Rows are points. Any point is a mix of the corners, with weights that add up to 1. It lies inside the corners' shape when no weight is negative. Say inside or outside, and name the corners with a negative weight.

Corners:
(1): [43 66]
(2): [ 25 -45]
(3): [-40  15]
Points:
[ 52 -41] -> outside (3)
[-35  14] -> inside
[14 67] -> outside (2)
[-32  15] -> inside

Corners:
(1): [ -7 -15  -1]
(2): [-93 -89  16]
(3): [ 51 -13 -81]
(4): [  0  72 -10]
Points:
[-11 -55 -22] -> outside (4)
[-17 -58 -34] -> outside (4)
[ 13  -9 -33] -> inside
[ 20  51 -26] -> outside (2)
[-18 -49 -23] -> outside (4)
[ 13  35 -32] -> inside
[-16  33 -20] -> outside (1)

Corners:
(1): [ 49   6  34  10 -52 -45]
(2): [-67  74  64   8  26  33]
(3): [-74   1  73  36 111  13]
(4): [ 51  10  26   9 -10  44]
(5): [-60  33  10  53  12  29]
(6): [ 64 -81 -37 -54  41 -90]
(7): [ 35 -28  27 -28 -81  34]
Points:
[ 32 -15  23 -13 -36  16] -> inside
[-12   4  47  20  29  -6] -> inside
[-33  19  18  29  -2  24] -> inside
[ 37 -11  29 -14 -17 -18] -> outside (5)
[ 11  15  37   3 -23  -8] -> inside

Corners:
(1): [-28 -21 -58 -57 -70  69  36 -14 -56]
(2): [ 49 -58 -31 -84 -38 -43  55 -10   6]
(3): [-22 -41   0  56  38  43  36  44 -31]
(4): [-64  38 -64 -33 -82 -39  -6 -36  14]
(5): [-12  23  28  -7  18  60 -14  50  33]
(6): [-24  -5  49  13  52  74 -25 -83 -31]
(7): [ 45 -55 -36 -73  87 -34 -71 -66  15]
(8): [ -18   39   64    6   32  -25   45   14 -112]
(9): [ 30 -30  32  38 -37 -72 -19  51   7]
(10): [-14 -83  25 -16  40 -46 -57  20  32]
Points:
[-20 -14 -10 -12 -39  -7  16  31  -8] -> outside (6, 7)
[ -6   6  26  -9  22   5   1  13 -25] -> inside
[ -1 -15  -1 -31  31  45  21  41 -19] -> outside (4, 6, 9)
[ 21 -35 -12 -37  44 -24 -37 -31  -1] -> inside
[ 17 -38  -9 -55 -11 -44  -4 -25 -13] -> outside (3, 5)

Corners:
(1): [ 24   6 -62 -64  -2  13  49  12 -64 -62 -37]
(2): [ 35 -32 -24 -42 -42  -5 -54  -1 -34 -60  -7]
(3): [-53  -8 107  -3  31  45 -24 -27  12  -7  25]
(4): [ 23 -29  26 -21 -31  59  23  26  16 -43 -17]
(5): [ -58  -40   57  -42   24   26  -67   27 -100   22  -14]
(6): [-52 -31  44  75  93 -87  48 -89  50  18 -16]
(7): [ 52  56  48  91  35 -20  60  17  45 111  -6]
(8): [-50  25   7  22  68 -19  13   2  24 -15 -41]
(9): [-85  38 -35 -44 -38 -39 -14  16 -49  50 -42]
(10): [-11  15 -36  32   6 -16  -8 -46  -5  -9 -73]
(11): [-66 -83  39  14 -53  88 -88  63 -62 -62  88]
(12): [-32  72   2 -15 -68  -6  68  91 -52 -37 -36]
Points:
[-34  39  -6 -29 -11   2  26  31 -39   0 -43] -> outside (2, 6, 11)
[-29  -4  -4   2  -9  13   7  23 -27 -11 -20] -> outside (2, 3)
[-10  -7  -4 -18 -17   8  -2   3 -35 -23 -16] -> outside (8)
[-42   1  14  -4   1  -1 -18  15 -42   3  -9] -> outside (4)
[-15  11  11  -5   9  -5  14  -3  -9   4 -33] -> outside (11)
[-15   3   6   2  -3 -13  15  20 -21 -10 -14] -> outside (3, 10)

Corners:
(1): [ 36  32  33  20  78 -59  26 -10 -52  18 -19 -50  15 -32]
(2): [-52 -38 -77 -22   7  63  43 -68  44  23  53  37  -3 -12]
(3): [ 84 -99 -42  74  -1 -49 -39  25  25 -91  31  46  -9 -13]
(4): [ 53  47 -41 -24  39  35 -27  10 -79 -46 -13 -47  10  29]
(5): [-35 -66  10 -13  44  38  62 106  51  -8 -24  26   5  34]
(6): [-26  15  81  72  94  34  54  76  19 -84 -27  67  -1  71]
(7): [ 17  59  37  -9  82 -61  41  55 -95 -59   0 -35 -55 -29]
(8): [ 94  -9 -81  -3  60  13  -7  44 -75  37 -49  14  80  20]
(9): [-13  27 -47 -49 -43  -8 -11  45  42  -1 -19  46  28 -10]
(10): [  8 -88  18  -8  74 -75 -34 -66 -94  58 -55  13  24  -9]
(11): [-48  16 -68  21  39  68 -53  10 -30  46  59 -39  48  66]
(12): [-18 -36  -4 -21  37  10  33 -10  73 -18  13  70 -14  69]
(13): [ 30 -71 -84  50  26  -1 -16  -1 -23  66 -74  39   5  38]
(14): [ 89 -12  50 -19 -23 -29 -31  20 -86 -22   3  25 -62  57]
(15): [-89  29  13 -88 -38 -12  83 -31  45 -44   2  48  61  81]
Points:
[  2 -12 -37 -18  30   3  10   9  -6  -1  -6  12  21  23] -> outside (6, 14)
[ 14  -8   2   1  37  -9   7  30 -23 -15 -18  16   7  30] -> outside (2)
[ 18  -4   8  -9  46 -20  16  44 -16 -16 -11  23  22  29] -> outside (2, 4, 13)
[ 16  17  11  -4  56 -34  19  26 -55 -30  -6  -9 -17  -3] -> inside
[ -1 -11  -3   2  59  -8  13 -18 -48  32 -11  14   0  42] -> outside (3, 4, 5, 9)
[-17   6 -38  -5  18   2  22  14  35 -10   8  36  29  23] -> outside (4, 5, 10, 14)
[ -4 -37  -8 -11  35 -23   4 -24 -28  11 -17  22  18  13] -> inside
[ 12  -3 -13   2  39   6   4  16 -20  -5  -4  14  12  33] -> inside
[ 38  -7 -10  -6  34 -15   3  13 -46   3 -19  10  16  22] -> inside

Corners:
(1): [ 22 -27   7  68  -1 -35   3 -55  36 -15 -34  56  32 -58  41 -34 -63  36
  27  -1]
(2): [ 57   3  13  -5 -25 -37   4 -39  62 -26 -13  16  -5 -10   3  43 -10  27
  -8   7]
(3): [ 29  -8 -31 -58  26 -87  10  54 -83  40  17 -26  25 -73   0 -10  31 -65
 -40  44]
(4): [-18 -27  93  82 -32 -55  24 -54  73   0 -65  64 -18  15  -8 -27 -28  58
  54 -24]
(5): [  9  32  57  57 -38  14 -78 -81  22  49 -61 -13 -47   3  28  13  -6  57
  24  -7]
(6): [-21 -25 -22  35  23 -65  86 -46 -76  43  45 -41  14 -46 -72 -18 -42 -98
 -86  18]
(7): [-16  12  -9  45 -17 -32  52 -51  62  83  -7   3   9  25 -39 -30  -8  57
  39 -33]
(8): [  13   -1  -31  -49    0  -24  -66   -5 -116  -65  -30  -50  -42   58
   53   12   56   22   -9   52]
(9): [ 47 -38 -20  15 -14  37 -81   0 -37  43 -70  23 -66 113  64  69  45 -19
 -30 -19]
(10): [ 75   8 -21  24  17   5 -86  17 -26 -45   6  13   5  85 -41 -14  18  -3
  45  51]
(11): [ 12  -4  26  65 -53  18  -9 -75  30 -12 -44  28  42 -26 -36   2  34  99
  -4  14]
(12): [ 18  -1  63  36 -11  22 -18 -16  24 -33  34  57  13  13  20  39  34  62
  28 -43]
(13): [ 13 -28  -4 -41   4 -29 121  40 -78  16  44  12 -35 -30 -68 -75 -15 -28
 -23  25]
(14): [  54  -45  -37    7   11   -8  -72   42   -8  -72  -39 -100  -23   49
  -17   31    6  -17    4   11]
(15): [ 11 -64  -7  -6  84  21   3  -4 -40  14 -57 -52 -36  48  12  25  32 -35
  34  37]
(16): [ 32  22  14 -33  40  28 -23  24 -42 -34 -82 -43 -17  63  17 -30   6  -3
 -17   4]
(17): [ -7 -43  55   4 -31  22  46 -37 100   8   8  28  12  -8  18 -68  30  -3
   4  -4]
(18): [-53 -22 -12 -57 -16  16 -16  25 -54  24 -31 -90 -17  49  18  34 -29 -45
   5  43]
(19): [-99  30 -57 -32  30 -34  47 -20 -54  23 -17 -27 -38 -81 -57 -36 -38 -58
 -50   3]
(20): [ 18  27  24  46 -44  14  -5 -53   0  34 -44 -24  10 -14  22  39  28 -25
  48 -42]
(21): [ 15 -90  50  -5 -20 -17  13 -91  75   9 -50  34  52 -31 -20 -23 -22  67
  14 -71]
Points:
[ 21 -15  10   7   7 -14 -16  -6 -28  -8 -26  -3 -20  16   5   4  -6  -7
   8   5] -> outside (7, 11, 17)
[ 15 -17   0  10 -11 -16 -14 -32  16  -7 -23  12   8   7  -5   1  40  33
  13  -6] -> outside (1, 5, 6, 13, 16, 18)
[ -1   0 -46 -14  34 -18  10  14 -89   3 -19 -70 -19  -7 -19 -21 -10 -40
  -5  51] -> outside (2, 4, 9, 12, 17, 21)
[ 34 -36 -23  13  23 -20  -5 -21 -21 -25 -50   3 -16  40 -24  -8  -2  15
 -16  13] -> outside (3, 5, 12, 17, 18, 20)

Corners:
(1): [  5  -8  15   8 -38  19 -39  28   1  48 -36 -22  47  -5  56  36  -4  10
  14  26]
(2): [  0  25 -24   1  25   2 -21 -49   3   0   2 -42  13   8  23  27  11   9
 -12  21]
(3): [ 32  11 -74   9  -3 -67 -54 -73  22  -9 -21   3  14  -1 -71 -49 -16 -80
  -3 -11]
(4): [-19  46  21 -34 -24  -3  63 -12  53   6  -2  15   0 -63  17 -17 -10   0
  28  -4]
(5): [-18  24 -43 -62  24  -9   0 -17  42  20 -37  10   6  -9  16  44  41  58
 -17   1]
(6): [ 26  -4  13  12 -21 -18 -23 -32 -33 -25  19  20 -35 -46 -43   0  13  25
  16  -1]
(7): [-75  41  -7   7  29 -17  17 -13   8  15 -16 -22  -9  -6  16 -56  -4 -22
  -2 -32]
(8): [ 12  -7   0 -34   9   2  43 -31  23 -28  27  -5 -23 -19  37 -64  39  18
  26  12]
(9): [-14   6 -65  16 -31   5 -43  -6   1  -1 -11   1  32  -8 -43 -18  29   0
  -8  -6]
(10): [   4  -58  -24   59  -76    7  -31  -59 -105   30   10    6  -14  -41
  -52  -51  -27   -7  -24  -22]
(11): [  8  -3 -16  31 -34  11  11 -24   5 -16   2 -16  33  25 -30 -10  35  -5
  -5 -33]
(12): [-15  27 -33 -23  54 -31   6  -6  15   1 -14   9 -63 -23  42 -21  43 -33
 -20 -12]
(13): [ 72 -23 -14  39 -24 -27  -3 -14  18  -7  -3   1  37 -47 -43 -60  -3   5
  -6 -16]
(14): [ -2  -6  38  20 -46  54  12  -7 -63 -64  11 -49  -9 -10 -34 -69   2   6
 -12  -7]
(15): [ 15  -2  13 -27 -10   1 -23  14  68   5   1  40   6 -18  15  -2   7   3
  15   5]
(16): [-20  39 -36  23 -43  19  33 -42   6  25   1 -43 -28  -8 -13 -29   8  13
  11 -22]
(17): [ 31 -29 -42  -2 -14 -16  42  12  60  25  -1 -15  16 -10   5 121 -14  50
  27 -45]
(18): [ 28   4 -18  -9 -29  24 -56 -17 -55  -7 -13  23  12 -19   6 -16 -18 -13
  -8 -23]
(19): [-10 -13 -35  40  -9   3 -63 -16   1   3 -53   1  16 -16  -2  -1 -18 -17
  -9 -16]
(20): [-33  -5  -9 -31 -69  14 -20 -17  15 -24  21 -27   7   9   9  19  63  72
 -26  -3]
(21): [ 46  19   2  10 -29  30   2   5 -16 -52  -8  12 -32   7  15  30 -41  36
   9  18]
Points:
[ -4  -3 -28   6 -15  -1  -9 -19   7  16  -3 -10   6  -8   4   7  24  15
  -3 -17] -> outside (3, 4, 14, 21)
[ 13  13  -8  -1 -14 -12 -12   2  17 -15  -8   8   4 -10  -9  -6  -4 -11
   4 -12] -> outside (2, 5, 8, 10, 16, 19)
[ 14   0 -19   6 -17  -1 -10 -19   5  -6  -7  -3   5 -15  -6 -10   8   4
  -2  -8] -> outside (7)
[  4   1 -15  10 -26   2  -7 -20   1   0  -6 -10   8 -14  -9 -10   3   9
   1 -10] -> outside (12)
[  1   9 -28  -2 -31  14 -15 -33 -15 -21  -7   5 -19  -9 -13 -36   6  -7
  -7  -8] -> outside (1, 2, 6, 7, 13, 17)
[ 22   5 -23  23 -21  -9 -21 -30  -7  -5 -10   1   0 -20 -33 -22  -3 -12
   0   0] -> outside (7, 8, 17, 18, 20)
[ 27 -15 -27  23 -31  -1 -25 -24 -16  -4   0   1   3 -11 -17  -8   3   1
  -4 -10] -> outside (4, 5, 7, 14)
[  7  10  -4   1 -26  21   8 -11 -17  -3 -14   5  -6 -32   0 -19  10  20
   0  -5] -> outside (2, 3, 7, 15, 17, 20)

Corners:
(1): [-20  10   0   4  26 -38   2   3  23   2  23  13  20  24   1  32 -23   2
  18  98]
(2): [-32 -16   1  -9 -51   1   7  26   7 -62 -66  21  15 -86  41   7  35   8
 -24  -1]
(3): [ -8  23 -25   5   3  -5  13  34   7   6 -14  -7  18   1  24   3 -49  66
 -15  -6]
(4): [ -1 -32   8 -13 -66 -27  -1 -13   2  31  27  -4 -98 -13  34  -8 -20  23
  18   3]
(5): [ 12   7  13 -21 -14   2  33  31  -8  -8  13  50  10  12   9  18 -26 -12
   1 -34]
(6): [  8 -24  -4   4  20 -12  27 -11  27   2   9 -14 -66  22  15  13 -49 -15
 -31  43]
(7): [-16 -35 -15  -5  17 -12  21  -2 -16  18  37   9  26 -30  10  19 -40 -39
  -9 -13]
(8): [121  17 -51  17   1  18  28  24 -21  39  29  -3  31  21 -11   3 -12 -61
 -23  -1]
(9): [ -3  -3  -7   4  -4  21  17 -18  -8   2  26  -5  48   5 -24   3 -25 -11
  -4  33]
(10): [-17  22 -38  13  18  -4   3  22   8  -1  21  -8   8  33 -27  29  25 -28
  39 -24]
(11): [-13 -28 -16  19   3   1 -14  64 -14  11 -10  10 -14  21  -3  33 -23 -19
  -7 -18]
(12): [ -18   -7   -1 -121  -16   23   16  -31   -8   -6  -23   11   38  -26
   -2   50   86  -12   33  -11]
(13): [-24 -12  -5  14  22 -12 -60 -16   6 -18  17   2  -2  22  -8  53 -17 -20
   1   6]
(14): [ -3 -30 -41  10 -10   6 -10  -4  -2 -10   9  36 -27 -12 -12  -8 -18   7
 -22  -6]
(15): [-12  43   7 -29   2  20  15   9  26   7  -6  -4  11 -67 -17  12  39  -2
  -9   4]
(16): [ 22 -10 -50 -98 -30   6 -58 -37  74  25  25 -17  17 -15 -30  21 107 -29
  25 -18]
(17): [-27 -21  20 -35  14 -16 -11  -7   2   1   1  12  19 -53  -1   8 -21  34
  66  -5]
(18): [ -2  22  27  -5  17  39  -3 -37  45  27  15  15  32  13  32  25  54 -25
   5  54]
(19): [-27 -33  33   0   2 -62 -37  13 -13  -9 -11   2  17   1 -16  11 -12  72
  59 -12]
(20): [-28 -10 -19   5 -43 -43 -13 -12   7  25 -37   7 -33  -1  10  27 -30 -14
  23   0]
(21): [-21  33 -19 -15  19 -11  30 107 -17  16 -97 -14   8   9  12 -68 -29  -3
 -34 -36]
Points:
[-25 -13 -13 -33  14 -23  -9  14   2   6  -1  -1  13  17 -12  26 -14   4
  29  -9] -> outside (2, 4, 8, 14, 15, 18)
[ -7   9  -9  26  -4   2   5  31  -5   3  -4  15  -1   7   4   8 -26  -5
   0   3] -> outside (6, 7, 12, 16, 19)
[ -6 -10 -15  -8  -4 -17   1   4   1   0   2   5  -2  -1   0  12 -20   2
   9   0] -> outside (11, 15, 18)
[ -6  -9 -11 -15  -3  -9  -4  10   5   8   1   3   9   5   3  19  -4 -10
  10  -4] -> outside (14, 15)
[  0  -2 -14 -14  -1  -5   0   7   8   9   4   2  13  -6   3  14  -2   1
   4  -1] -> inside

Corners:
(1): [ 10 -12 -20  19   9  33  -9  32  -2  -7  74  -9  20  28  14 -14 -58 -33
  11  36]
(2): [  2  34   5 -25  -8  27   2 -42 -35 -30 -28  44  36 -47   5 -44 121  44
 -15   8]
(3): [-47  52  11  -9   5  19 -37  26 -44   1 -23 -41  28  30  21 -60 -28  22
  31  -6]
(4): [  6  27 -33  -1  70  30  -8  44  35  88 -14 -28   1  48 -31  -7 -68 -59
  -8  34]
(5): [  7  59  14  -6  -3   6 -36   9 -36  10 -82  29  -3  47  51 -56  29  16
  22 -50]
(6): [  8  66  31 -22  56  63  -7   9 -21  -3  15 -17  12   1  37 -29   8 -29
  16   5]
(7): [ 18  -7  43  25 -53  54  30  -1   1 -89  98  43  11 -61 -22  -7  22 -25
 -53   3]
(8): [-35   8 -44 -26   6 -50  -9 -31 -51  24 -43  30  10  -7   4  -5 -17   0
  20 -17]
(9): [ 37 -17  14 -22   9  -2  -1   1  48 -29  53  -1 -32 -28  20   9 -31   0
 -63  30]
(10): [  42  -25    2   37   13  -33   10   -1  -18 -102   65   23  -20  -45
    3  -32    7   11  -50  -41]
(11): [-52  46   2  21  39  33 -30  18 -34   4   0 -25 -26   6  12 -42  33  12
  16 -22]
(12): [ -2 -40   1   4 -13  28  55 -23  20   7  -9 -33 -27 -20 -21  11 -59   7
 -17  57]
(13): [-17  39 -18   1  -6  12  45  -1  33  36  50 -18   8  25 -27   5  -9 -11
   4   3]
(14): [ 37 -39  52  -2 -66  -4  75  -1  18 -27  25  21 -57 -52 -45 -19  -5  16
  17  41]
(15): [  1  15 -22 -47   9  16 -56  23 -41 -82   7  -4 -22  -8  10 -46  20  21
  22 -35]
(16): [ 29  19  27  18  13   9  11 -38  11 -52  46  30 -26  -2 -29  16 -48  25
 -41  55]
(17): [ 44  -4   8   9  37  -4 -43 -32  41  -1 -15  -3 -32 -20   9   7 -29  18
 -18  -5]
(18): [ -7   8  48  -1 -44 -29 -34   9   6   3 -60 -18  23  59  12 -51  13 -22
  12  17]
(19): [  7  36 -12 -39  42  38 -24 -65 -63  75 -16 -30 -23  -9   4 -36   4  24
  37 -28]
(20): [  3  33 -11 -24   3   7  -1 -17 -75  32 -39  -2   4   1 -70   1  78  67
  48 -26]
(21): [  8 -59  29 -27  24  19  40 -10  27   6  16 -22  13  -9 -26 -13  -1  34
   7  21]
Points:
[ 12  10   8  -5   6  14   3  -4  -6  -8   9   3  -7  -3  -6 -15   2   4
  -3   7] -> outside (3)
[ 10  -3  -2 -10   9   5  -6 -12 -13  -3  -5   5  -9  -7  -8 -17  -3  10
  -1   4] -> outside (3, 6, 13)
[  4   5   3  -8   3  10  -1  -7  -9  -5   6  -2  -9  -7  -9 -17   4  16
  -2   0] -> outside (6)
[-24  14  -7 -22  -5  27  -5   1 -23   7   7 -15  17  -2  -9 -24  13   6
   9   7] -> outside (5, 6, 10, 14, 16, 17)

Corners:
(1): [-28  15 -32  12  13  62  34 -17   3 -37  68  -6  -6   1  11 -16   4  -8
 -35   7]
(2): [-27  -8   4  17  -5  15  36  22   0  33   3  12 -17  -3  -3  -2 -15 -26
 -11 -78]
(3): [ 39   1  40  -1  17  48  19 -19  -7 -23  -5  12  -3  -3 -24 -11  -6 -25
 -24   1]
(4): [ -9  29  27   6  13 -22  51  30 -25  -5  47 -11  52  11  22 -29  -2  36
 -12 -53]
(5): [ 11  18 -25   0   7 -13 -77  28  11 -24 -13   1  21  25  -4  12   8  -1
 -22   2]
(6): [-12  23 -19 -11 -15 -10  31  13   0 -24  48  16  -8  -4  22  -8   2  26
  26   0]
(7): [ -8  18 -32  23 -14  -5  -1 -13  -8 -35 -11   3  12  22 -32  12  23 -19
 -22 -24]
(8): [-22 -17 -32 -17  17  -4   4   3  13 -41 -34   5 -13  52 -37   6  31  61
 -48 -14]
(9): [-33 -22 -29  28   0  16  -3 -55  13 -27   7 -12 -24  14 -10  12 -24 -29
 -31 -39]
(10): [ 12  35  42  14 -21 -33   5   4  61  63  -8 -27  53   3  -3 -17  26 -33
  -7  -7]
(11): [ -4  44   7  11  26 -33  -3  42 -22 121  24  28  -6  24   1 -17  30 -21
 -19  -3]
(12): [  8 -20 -47   5  64  39 -34 -20   9 -38  26  27  -5   5  -8 -61  17 -10
 -15  15]
(13): [-25 -65  -5  30  -9 -17   1  22   6 -10   7   4 -20   9   1  11  10   1
 -21  -3]
(14): [-35 -54 -11 -87 -21 -24  17  25 -11 -19  52 -14 -13 -17  -9  14  -5 -35
 -34  -5]
(15): [ -2  30  27 -11 -11  60  41  20 -14  58 -11  41  33   8  17 -24  -3   0
  -3  -2]
(16): [-24  34  32 -43  54  -3  42  11 -20  27  -7 -15  -5  -6  24 -91   0 -14
 -31  18]
(17): [-14  14 -14  24   1  -7  12  -2  68 -43 -12  24  -3   1 -15  -9  -6 -25
 -37  -4]
(18): [  9 -13 -30 -18 -15 -19  13 -10  -8 -16  -2   1 -22  -3  10  -6   9  -6
 -38 -34]
(19): [ 21  36 -11   8   4 -12  -1  10  -1  -7  -7  -5 -16  79   2 -81  -2 -24
 -32   6]
(20): [-14  29  -5 -35  -9 -24 -13   9   4 -14 -14  18 -11  40  17 -10  44  -3
 -25   9]
(21): [ 20 -15 -12   2  24  10  20  -5 -12 -30  -7 -14 -12  13  16  16  -9 -29
  -7  -6]
Points:
[-11  -4 -12  -5  -4   4   7   6  -4  -2  18   8   3   9  -7   2  15   6
 -21 -22] -> outside (16, 17, 19, 21)
[ -4  12  -4   6  11   4  10   4   2   5   3   8  -1  17   0 -20   9  -4
 -21 -10] -> outside (14)
[ -2   8  -5   3 -12  -3  10   5   3  -7  11   4  -2  11   6   2   4 -15
 -15 -16] -> outside (8, 12, 16)
[-13   9 -14   0   7  14  14   0   2 -12  20   4  -4  12   3 -12   9  -8
 -24  -7] -> inside
[ -9  13 -12  10   8  -4   6   3   6   4   4   6  -1  16   2 -14   8  -9
 -21 -13] -> outside (3, 14)
[ -6  17  -5  -5   9   1  11   4   1   1   8   7   1  13   0 -18   7 -10
 -21 -10] -> outside (13)

Corners:
(1): [  6   5  32  -4  27 -19 -34   7   0  44  16   8 -17   3 -20  65  18  16
   1  14]
(2): [ 35  -9   6  21   8  -2   6  23 -20  31 -21  13 -10  -8  10  17 -26   9
 -12  24]
(3): [  8  21  37  20  -1 -17 -17  21  -3  21  14 -45   9   1  37  25   2  43
   9   8]
(4): [-93 -13  35  16   0  -7  20 -28  39  15  32  -9  24  83   4  40 -19  33
 -24  -6]
(5): [ 12  17   8   6   7 -12  56  30 -30  -8  23 -11   8  -1 -12  24  -3  22
  19  11]
(6): [ 21  19  11   3   6 -17 -13  -4   5 -81  23  15   1   3  14   0 -13  10
   8 -28]
(7): [ 40 -10  19 -42  29 -22  15 -49  47  29 -18 -14  -3   3 -26  23  -1   9
  -9 -26]
(8): [-32  15  20   9  20 -22 -18  30 -10  34  24  14   7  17  36   5 -19  15
  42  27]
(9): [-41   8  -6  10  32   6 -17  21 -23 -52 -21 -13 -12  22 -17  -7 -11 -33
  36  -2]
(10): [ 22   2 -10  -5  42  10   7  -4  -7  28  39 -25   2  19 -16   3 -13  12
 -17 -21]
(11): [ 17 -70  -7 -65 -13  -5  41  29 -22  15  -7   7 -28 -24 -23   8  -3 -43
   3  14]
(12): [ 21  -9 -47 -66  -5  -1  11 -14 -30 -28  15  24 -17 -27 -28  21 -23 -48
  11  29]
(13): [  5 -23 -13 -14 -15 -23   6  42 -27 -12  17 -33  58 -26 -33  46 -16  21
  41  23]
(14): [-31 -10  37  17   5  -1 -14   4  17  20  21  15 -24  -7 -30  -8   5 -46
 -15  20]
(15): [ -7  26  20  16 -11  -8   5 -12 -27  23  17   0  54   7   9  31  16  32
  -9 -30]
(16): [ 36  -1   1  14  13  68  67   3  67  27  11   3  -5  17  -5  24  -8  -3
 -39 -23]
(17): [ 37  22 -37 -23 -15  -6   9  19   5  27  18  -7   1  -3 -26  28 -23  17
  -8 -23]
(18): [ 48  32  37 -25  -5   6  10   7  18 -26  48   6  19 121  44  11  14  -8
 -60 -37]
(19): [-65  20   7  10  13  21 -15  31 -32 -14  10  16   5 -16 -18  -4 -10  29
  31  44]
(20): [ 30   2 -79  15  -9  -7  53 -31  80 -65   0   0  14  -8 -21  11  14  30
 -12 -14]
(21): [ 38  12   6   8   0   8 -10 -16 -18  17  13   6  -8  15 -27   0  12  20
  15 -17]
Points:
[ -4  12  11  24  17   9  -1  -9  16  10  14 -14  18  24 -10  15   6  27
 -12  -8] -> outside (5, 6, 8, 11, 12, 17)
[  8   1   0  -7   3  -3  11   3   1   7  17   5   4   6 -11  19  -6   8
  -1   0] -> outside (3, 9)
[ 18  -5  13   1  13   5  34 -12  30  15  16  -2   1  32  15  30  -8  15
 -28 -14] -> outside (9, 13, 14, 17, 19, 21)
[-3  8  4 -2  8  1  5  4  3 -2 22  1 -4 16 -4 13 -1  1 -3 -2] -> outside (2, 7, 13)
[-3  9 -4  0  1  3  8 14 -5 -8 20 -3 12  8 -5 19 -5 18  8  2] -> outside (2, 7, 14)
